Rows are points. A path goes straight from each point to the next, and from the last back to the first. The post is the endless flat space through its rows: a point in 2 columns, a line in 3, a plane in 4, and so on, so that a path can go around it. How many times does the path go around the post? Going back the other way cancels.
(in the rows, 128 means zero)

Post (2 x 3)
[[159 148 127]
 [ 73 110 155]]
Path (13 x 3)
[[121 121 152]
 [206 169 141]
 [ 40 109 173]
 [ 67 134 126]
 [ 59  92 137]
 [111 105 152]
 [138 120 179]
 [ 45 102 214]
 [152 133 155]
 [218 186 139]
 [ 58 134 154]
 [134 138 116]
 [106  96 124]]
Times around: 2

Post (10 x 11)
[[153  42 197 144 123 118 151 161 130 226 110]
 [144  97 121 187 191  93 116 135 111 213 159]
 [104 132  74  82  92 132 108 115 113 143 180]
 [ 44 181 149 120 204 125  94 116 102  62 200]
 [123 139 137 141 122 179  60 100 153 131 148]
 [115 115 182 141 145  55 112 168 126  85 129]
 [ 77 154  89 160  92 144 170 136 151  40 200]
 [133 120 145 147 103 190 105  21 134  89  81]
 [ 78  54 134 137  85 127 130 148 164 102  58]
 [137 133 116 135 148 214  96 146  91 111 161]]
Path (26 x 11)
[[115 121 185 145 121 229 154 125 150  80 145]
 [ 97 167 112  93 159 129 130 111 107  84  92]
 [ 69 168 130 101 149 128  62  69 113 159 172]
 [163 121 219 201  72 157  68 102 131  91 141]
 [112 106  50 137 137 104  74  93 119 150 209]
 [ 80 119  87 103 214 126 105 121  71 152 181]
 [127 126 164 113 162 163 147  82 160 188 151]
 [ 79 113 120  66 100 108 165 119  72 116  93]
 [ 67 124 117  93  70 137  30 156 100  80 102]
 [127  84  49 128  61 146  76  76 149 185 166]
 [151 126 158 113  91  82 127  32 151 151 194]
 [144  96 219  95 182 139 139 137 110 142 111]
 [114 180  66 138 106 131 120 127 144  93 140]
 [103 126 159 191 138 155 119 131  93  96  70]
 [ 99 105 140  92 102 238 121 111  93 165 161]
 [122  33 142 213  81  27 159 137 231 214 135]
 [170 137 173  82 159 158  52 128 170 145 175]
 [159 135  86 121  62 143 108 128 175 143 133]
 [151 158  90 211 151  90 104 178 105  80 103]
 [ 73 147  57 142 173  96 163  87 120 173 167]
 [109 108 139 115 192  74 107 149 125 180 177]
 [ 75  93 101 137 154 165  97  54 158 209 156]
 [ 90 110 124 115 107 210 116  43  77 107 159]
 [ 85 146 130 148 145 120 138  82  68  32 105]
 [ 57 138 211 159 157 120 120 156 189 152 140]
 [182 154 151 103 179 104  82 104 120 129 117]]
Times around: 2
